Rows are points. The points of each table are mixes of a few directions, plus a little noise. Count the directions of each table, and those that both share. Where both have some left over, give the other angles between the two spaces (their principal angles), to ten degrees, smallest first.

First, 7 rows:
[[ 18 -49]
 [ 11 -28]
 [-21  57]
 [ 11 -27]
 [-17  43]
 [ 11 -29]
 [-12  33]]
Second (7 x 2):
[[ 44  -7]
 [-52   9]
 [-49   8]
 [ 60 -10]
 [ -7   1]
 [ 29  -5]
 [-25   4]]
Directions: first 1, second 1, shared 0; angles 60

First, 7 rows:
[[ -4  -7 -12 -60   1  37]
 [  4   7  12  43   0 -26]
 [  9  17  19 -12   5  12]
 [  6  11  10 -39   5  28]
 [  9  16  20  17   4  -7]
 [-10 -18 -20  18  -6 -16]
 [-15 -26 -29  32  -9 -28]]
Second, 8 rows:
[[ 14 -15 -30  14   2  12]
 [ 17 -27 -40  10   9  22]
 [-30  10  33 -13  -4 -10]
 [ 25  39  13  16 -18 -31]
 [-10 -13   6 -20  13  14]
 [ 34  18  10 -18   8  -4]
 [  5 -19 -24   7   5  15]
 [-56   7  32   4 -16 -17]]
Directions: first 2, second 3, shared 0; angles 30, 40

First (8 x 9):
[[ -3  13  12  23 -10  -3  17  12  22]
 [  5 -15 -16 -17   3  -4 -12  -9 -13]
 [ 21   8   7 -18  -5  -9  -2  -3  -8]
 [-29  -6 -21  16 -16  -4  16  10  27]
 [ -6   3  14  23   9  17   5   1   2]
 [ 24   2  11   4  -2   6   4  -8  -6]
 [ 13  18  14 -16  -6  11   7  -8 -10]
 [-26 -24 -20 -13  28 -14 -34   5 -13]]
Second (10 x 9):
[[  4  -5  13 -10  -8   4  -6  19  11]
 [ -9  17   5  -6  -7  -4  -2   1  17]
 [ 14 -60 -35  26  26  37   0 -37 -53]
 [  3   5   5   0   1 -16  14  18 -13]
 [-12   6   2  -9 -11  12  -6   1  22]
 [-17   8  -3  -4  -7   5  12   6   3]
 [  7   8   9  -3  -1 -11  -7   4   9]
 [  1  -3  -3   2   1   6  -8 -11   4]
 [  8   9   6   1   2 -14  -6  -1   6]
 [  1  15   0   5   4 -20   8   1  -7]]
Directions: first 5, second 4, shared 2; angles 90, 90

First, 8 rows:
[[ 27  -7  26   5   3  24 -24  19 -17   8 -31 -14 -37  36]
 [-13   3 -12  -2  -1 -11  11  -9   8  -4  15   7  17 -17]
 [  4  -1   4   0   1   3  -3   2  -3   1  -4  -2  -5   5]
 [ 27  -7  26   4   3  24 -24  18 -17   8 -31 -14 -37  36]
 [-14   4 -13  -3  -1 -11  12  -9   8  -4  16   7  18 -18]
 [-23   6 -23  -4  -2 -20  20 -16  14  -7  27  12  32 -31]
 [ 23  -6  22   4   2  20 -19  15 -14   6 -26 -12 -30  30]
 [-31   8 -30  -5  -3 -27  27 -21  19  -9  35  16  41 -41]]
Second, 11 rows:
[[ -1   0  -1  -1   0  -1   1  -1   1   0   1   1   1  -1]
 [ 16  -4  15   3   2  14 -14  11 -10   5 -18  -8 -21  21]
 [-43  11 -42  -7  -4 -39  38 -30  27 -12  50  23  60 -58]
 [ 25  -6  24   4   2  22 -22  17 -16   7 -29 -13 -34  34]
 [ 17  -5  17   3   2  15 -15  12 -11   5 -21  -9 -24  23]
 [-14   3 -13  -2  -2 -11  12  -9   8  -4  15   6  19 -18]
 [ 23  -6  22   4   2  20 -19  15 -13   7 -26 -12 -30  30]
 [ 19  -5  18   3   2  17 -17  13 -12   6 -22 -10 -26  26]
 [-32   8 -30  -5  -3 -28  27 -21  19  -9  36  16  43 -42]
 [ -9   2  -9  -2  -1  -8   8  -6   6  -3  11   5  13 -12]
 [ -1   0  -1   0   0  -1   1   0   0   0   1   0   1  -1]]
Directions: first 1, second 1, shared 1

First (10 x 24):
[[-14   5 -14  -2  11 -13  -7  16  -6   0   9   2   1 -11  -3  -9 -19 -17
    3  -3 -10   2   0   6]
 [ 30 -11  28   4 -22  26  14 -33  11   0 -19  -5  -2  22   6  18  39  35
   -7   7  20  -4   0 -13]
 [-24   9 -23  -3  18 -21 -11  27  -9   0  16   4   1 -18  -5 -14 -32 -29
    6  -6 -17   3   0  10]
 [ 28 -10  27   4 -21  25  13 -32  11   0 -18  -4  -1  21   5  17  37  34
   -7   7  19  -4   0 -12]
 [ 15  -5  14   2 -11  13   7 -17   6   0 -10  -2  -1  11   3   9  19  18
   -4   4  10  -2   0  -6]
 [-43  15 -41  -5  31 -38 -20  48 -17   0  28   7   2 -32  -8 -26 -56 -51
   10 -10 -29   5  -1  18]
 [ 29 -10  28   4 -21  26  14 -33  11   0 -19  -5  -1  22   6  17  38  35
   -7   7  20  -4   0 -13]
 [-13   5 -13  -2  10 -12  -6  15  -5   0   9   2   1 -10  -3  -8 -17 -16
    3  -3  -9   2   0   6]
 [-26   9 -25  -3  19 -23 -12  29 -10   0  17   4   1 -19  -5 -16 -34 -31
    6  -6 -18   3   0  11]
 [ 19  -7  18   2 -14  16   9 -21   7   0 -12  -3  -1  14   4  11  24  22
   -4   5  13  -2   0  -8]]
Second:
[[-59  11 -12  50  33 -19 -26  26 -21   5  31 -17  26  -7  11 -24   0 -33
  -37  13 -14  22   3  15]
 [ 12  -1   2 -14   7   7   7  -7  -8 -12 -11  11  -5  23  14 -11  -8   4
    7  -6  25  -2 -11 -10]
 [ 30  -8  16 -12 -25  15  12 -20  17   4 -14   0  -9   1  -9  22  20  25
    9   1   1  -8   5  -6]
 [-60  10  -3  59  43 -10 -24  15 -33  -5  24 -17  31  22  31 -36   8 -27
  -50  15  13  27  -7   7]
 [  4   1  -7 -13  -2  -5   1   6   3   1   0   5  -6  -9  -7   1 -13  -5
   12  -5  -7  -4   0   2]
 [ 12  -4   8  -3 -10   7   5  -9   6   1  -6   0  -3   2  -3   9  10  11
    2   1   2  -4   2  -4]
 [ 19  -1 -11 -36  -5  -5   8   5   4  -4  -7  16 -17  -8 -10   2 -27  -3
   30 -14  -3 -11  -3  -2]
 [ 34  -8  14 -20 -20  17  15 -21  12  -2 -19   5 -11  10  -3  15  13  25
   13  -2  12 -10  -1 -11]
 [  9  -2  -5 -11 -20  -7   1   5  19  13   3  -2  -9 -33 -26  22  -2   2
   16  -2 -31  -9  13   8]]
Directions: first 1, second 3, shared 1

First:
[[ -4 -16   9 -21  15   4 -14 -11   2 -21  16 -11  -2  12  19   5  20 -17
    2 -15 -15   5   4  -5 -26  35   5  18 -15  -6  13   7]
 [ 14  12  21   7 -13  15 -14  13 -20  30  17   5  -2  -5  -8  31  20  13
    0   4   1 -13  -1  13   3 -20  12 -11  -4   5 -17  -7]
 [-10  -5  -4  -8  11  -8   8  -2   0  -3  -3  21   2  -3  15 -16 -11   6
   -1   7  -7  15  -7  -8   0  13 -16  -1  -9  -7  10  -9]
 [-11  -9  -3  -9  18 -16  -2 -13   5  -2   6  14  -3   3  14 -21  -9   8
  -10 -11 -19   5   5 -10  -2  17 -25  -5 -15 -15   9 -10]
 [ 10  16  -2  17 -21   3  23  19  -1   8 -23  10  16 -16 -21   5 -20   7
   -5  11  20   9  -4   2  26  -9   8  -4  20  18   7  -2]
 [  0   6 -19  16  -8  -8  -8 -10  13  -1  -6 -26 -12   8 -23 -11  -2  -4
    0  -9  11 -26  10   7   9 -34   4 -11  18  -4 -22  12]
 [ -2   8   4  -6  -4  19 -29   3 -16   6  22  10 -10   6  -2  15  31  -5
   15  11   7 -12 -12  12  -9  -9  19  -7  -9  -6 -20   2]
 [ 10   9  19  -3 -12   9  15  21 -12   7  -5  38  27 -19  -2  18 -10   8
  -16  -1   3  26  -3  -5  16  42   5   5  -4  17  35 -15]
 [ -1  -5 -13   0  -3   1  17   1  14 -27 -21 -21   7   2  -4  -6  -9 -21
    7   3  14  10  -2  -3  -3   7  13  19  17  11  10  16]
 [ 13 -19  16   4   9  -8   6 -13  13   1   4 -60  -9  11   9  14   4  -2
   -6 -25 -21 -15  25  -2 -21 -12  -7  16   2   3  -5  12]
 [-20   3 -28   2   9 -11  -1  -7   2   2  -6  20 -14   3   4 -36 -11   7
   13  24   5  -1 -16   0   7 -30 -17 -19  -1 -17 -21  -5]]
Second:
[[ 13   8   8  10 -14  -5   9  10 -20 -16  -2   0   6  -6 -36  30  -7  -1
  -32 -33 -11 -11   5 -20  -6  11  16   1   0  27  26  -2]
 [ -4  -7   2  -3  15 -12  -9 -23   0  13  14  -4  -8  -4  12 -16  -5  -6
   -2 -13  -4  -8  15   2  -7  -7 -22  -7   2 -16 -16  -1]
 [ -2  -1  13   0  -6  -2 -19   5  23 -11  -9   0  -4   9   1  -3  -3   8
   17  18   9  10 -11   7  -2   0   7  -7 -12 -11 -21 -12]
 [ -2   1   4   6  -8   2  -8   3  -1  10   4  10  -1   3  -6   4   7   7
    2   8   5  -2 -12   5   1  -6   4  -8  -9  -6 -14  -8]
 [  6   7  20  11 -20  -3 -19  15   3 -14  -5   9  -1   6 -29  23  -2  14
   -6  -2   2  -3 -15  -4  -4   1  21 -14 -18   6 -10 -18]
 [-12 -26 -28  -1  21  -6  43 -43  -3  43  12 -13  16 -10  35 -40   2 -37
   -7 -13  15   5  18   8   4  10 -38  25  28 -21   6  27]
 [ -6   7  -9  -9   7  14  -8  11  -1   6   2   9  -9   4  18  -6  12  13
   22  30  -2   2  -8  10   9 -17  -1  -4  -2  -6  -7   1]
 [  7  10 -10 -13   6  12  11  22   0 -31 -16 -11   0  -2   4  10  -4   3
    4   6 -15   8   8  -9   5   7  13  14  12  26  36  12]]
Directions: first 6, second 5, shared 1; angles 30, 40, 80, 80

First, 9 rows:
[[  0  -7  -2   7 -11  19 -10   7  13  -5 -14  -1  -1   0   4  -9   0   2
    3  -4   2   4   7  12   4   2  -8   7  -4  21  -5   2]
 [ -1   2   4  26 -13  19  18   6  -2  -1 -11  24   0  -5  -8  -1 -14 -16
   -6   7   4 -32  19  -8   3  -2  11   0  -9  -1  10   0]
 [ 19 -18   0 -25  -2  44 -34  18  34  18 -27  -8  -8 -12  12 -14   1  -2
   38  -1  18  37 -21  60  -4   4 -21  19  15  37   4   3]
 [ 12   4   3 -21  18  -6   4  -3  -7  19  11   2  -3  -8  -2   9  -1  -8
   16   8   7   7 -22  10  -8  -4   6   0  16 -21  14  -5]
 [ -5  16   0 -14  25 -55  18 -21 -31   1  38  -8   4   7  -5  19   9   5
  -15   1 -10  -2 -13 -35  -5  -5  13 -17   6 -46   1  -5]
 [ -5  14   0 -17  24 -51  12 -19 -27   1  35 -11   4   6  -3  18  10   7
  -11   0  -9   3 -15 -28  -5  -4  10 -15   7 -40  -1  -4]
 [ -1 -11  -1  16 -22  39 -12  15  22  -5 -28   6  -3  -2   4 -16  -6  -3
    7  -3   6  -3  14  20   6   3 -10  11  -8  36  -3   4]
 [ -5   3   3  36 -16  17  24   5  -7  -5 -10  27   3  -4 -10  -1 -16 -16
  -14   7   0 -43  27 -18   4  -1  15  -3 -14  -4   9   1]
 [-16  -4  -7  -5  -5 -24 -19  -8   4 -23   6 -31   4  18  11  -6  19  28
  -17 -18 -14  26   5 -13   7   5 -19  -4 -10  18 -28   3]]
Second:
[[ -5   1  -4  13 -17  24  -3   4  21 -18   0 -12   1   4   6  -6   9   7
   -8   3  -7  -4   7 -14   5  -2 -13   2 -24  12 -12  10]
 [ 13   0   4 -11  23 -39  29  -4 -27  37  -5  21  -4 -14 -18  11 -18 -25
   13  13  11 -10 -19   7 -12  -1  25  -6  18 -34  30 -14]
 [-11   0  -2 -13   9  29 -13  16  17   5  21  -7 -26 -27  31   1  20   1
   33   0  13  42 -41  44 -11   8 -11  -3  32 -11   8  21]
 [  7  -6  -2 -24   9   8 -15   6  16  10   4 -17  -8  -8  10   0  12   3
   22   2   6  32 -28  25  -6   0 -13   4  11   3   3   5]
 [  1 -19   1 -18  13 -57  -6  -5 -21  25 -29   0   0   5 -11  -7 -12   3
    6 -17   6  25  -5  27  -3  10   5   2  24  17   5 -19]
 [  7  10  -1  24 -13  13  33  -2   6  -6  -1   7  10   4 -17   5  -5 -14
  -18  25  -9 -46  15 -48   4 -10   9  -1 -43 -19   5   1]
 [ -3  -6   1  -4  -6  -9 -24  -8  -5 -14 -10  -7  10  18   0  -7  -2  16
  -14 -21  -6   7  22   1   8   2  -7   4   1  30 -18  -7]
 [ 11   9   1  -8  -4  28 -12  -4  15 -13  13 -12  10   9   1   3   6   6
   -4   6  -7  -8   4 -16   4  -9 -10   5 -17   1  -9   2]
 [  6  18   5   7 -11  33 -15 -11   0 -31  20  -2  21  21  -3   6   0   9
  -25  -4 -14 -33  34 -36  12 -14  -3   3 -20   5 -20  -1]
 [-27  -7   0  35  -6 -29  24   6 -24   3 -12  25 -15 -12   1  -4 -10  -8
   -7  -9   5  -8  10   7  -3  15  18 -12  16  -5  10   1]]
Directions: first 3, second 5, shared 2; angles 70

First (8 x 32):
[[ 12 -10  -7  -6   8   4  -3  -9 -17  -6   8   5  -4 -22  -5  -3  12   2
   -4  -7   1  11  18   3   0 -12  -9   3  -3 -22  -7  16]
 [-20  18  10  11 -14 -10   6  15  30  10 -15  -6   6  41  10   7 -21  -4
    6   6  -3 -23 -32  -8  -1  23  18  -6   3  33  11 -29]
 [-13   9   9   5  -7   0   0  10  16   6  -7  -7   4  21   2   1 -12   0
    5  13   1  -9 -17  -1   1  10   9  -2   4  28   7 -16]
 [  4   2  -8   1   0  -9   7  -5   0  -2  -3   8  -2   2   6   4   3  -4
   -3 -19  -6  -6   0  -6  -3   5   3  -3  -5 -22  -2   1]
 [ -2  19 -20  11 -10 -39  28  -8  22   0 -19  23  -2  34  27  21  -5 -18
   -6 -60 -23 -35 -22 -26 -12  30  21 -14 -13 -51   3 -17]
 [ 15 -20   0 -11  14  21 -14  -8 -29  -7  18  -4  -4 -41 -17 -13  17  10
   -3  17  11  28  31  15   5 -28 -21   9   3  -5  -9  27]
 [ -6   0  10   0  -1   9  -7   7   3   3   1  -9   2   2  -5  -4  -5   4
    4  21   6   4  -3   6   3  -2  -1   2   5  26   3  -4]
 [  9 -18   6 -10  11  25 -18  -2 -25  -4  16  -9  -2 -36 -19 -14  12  11
    0  29  14  28  26  17   7 -26 -19  10   6  13  -7  22]]
Second, 8 rows:
[[  6   4 -13   4  -4  -1  18  -3  10   2   5  -1  -1   9  -5  11  -6  -2
   -6 -16 -14 -13  -5 -13 -11  16  -1  -1  -7 -16  -1  -6]
 [ 20  -6 -47  42   5  -5  36 -44 -31   9  18  15  13 -11 -13  17  40  -4
  -14 -46 -41 -19   7 -21 -12  21 -22  -3 -38 -58 -16  21]
 [  2  -2  18 -40   4  -7 -20  19  12 -17  -9   4 -18 -10  15  -9 -19  -2
    2   1  25  18  11  10   4 -21  12   1  22  -9   4   0]
 [-10   2  22 -18  -2   2 -17  20  14  -4  -8  -7  -5   5   6  -8 -17   2
    7  22  19   9  -3  10   6 -10  10   1  17  28   7  -9]
 [-21  -3  10  38   0  13 -15 -10 -27  19  -1  -9  25   1  -9 -13  29   8
   12  43   3   5  -9  17  18  -7  -9   2  -6  60  -1   7]
 [  8  -2 -12   5   2  -3   9 -10  -7  -1   4   6   0  -5  -1   4   8  -2
   -5 -16  -9  -4   5  -6  -4   3  -5  -1  -8 -23  -4   6]
 [  2   4  14 -35  -3  -4  -6  24  28 -12  -7  -2 -17   6   9   0 -32  -2
    0  -2  14   4   0  -1  -5  -3  14   0  18  -5   7 -13]
 [ -8   2   8   4  -2   4  -5   5   2   4  -2  -6   4   6  -1  -3  -3   2
    4  15   4   0  -6   4   4   0   1   1   3  23   3  -5]]
Directions: first 2, second 3, shared 1; angles 40
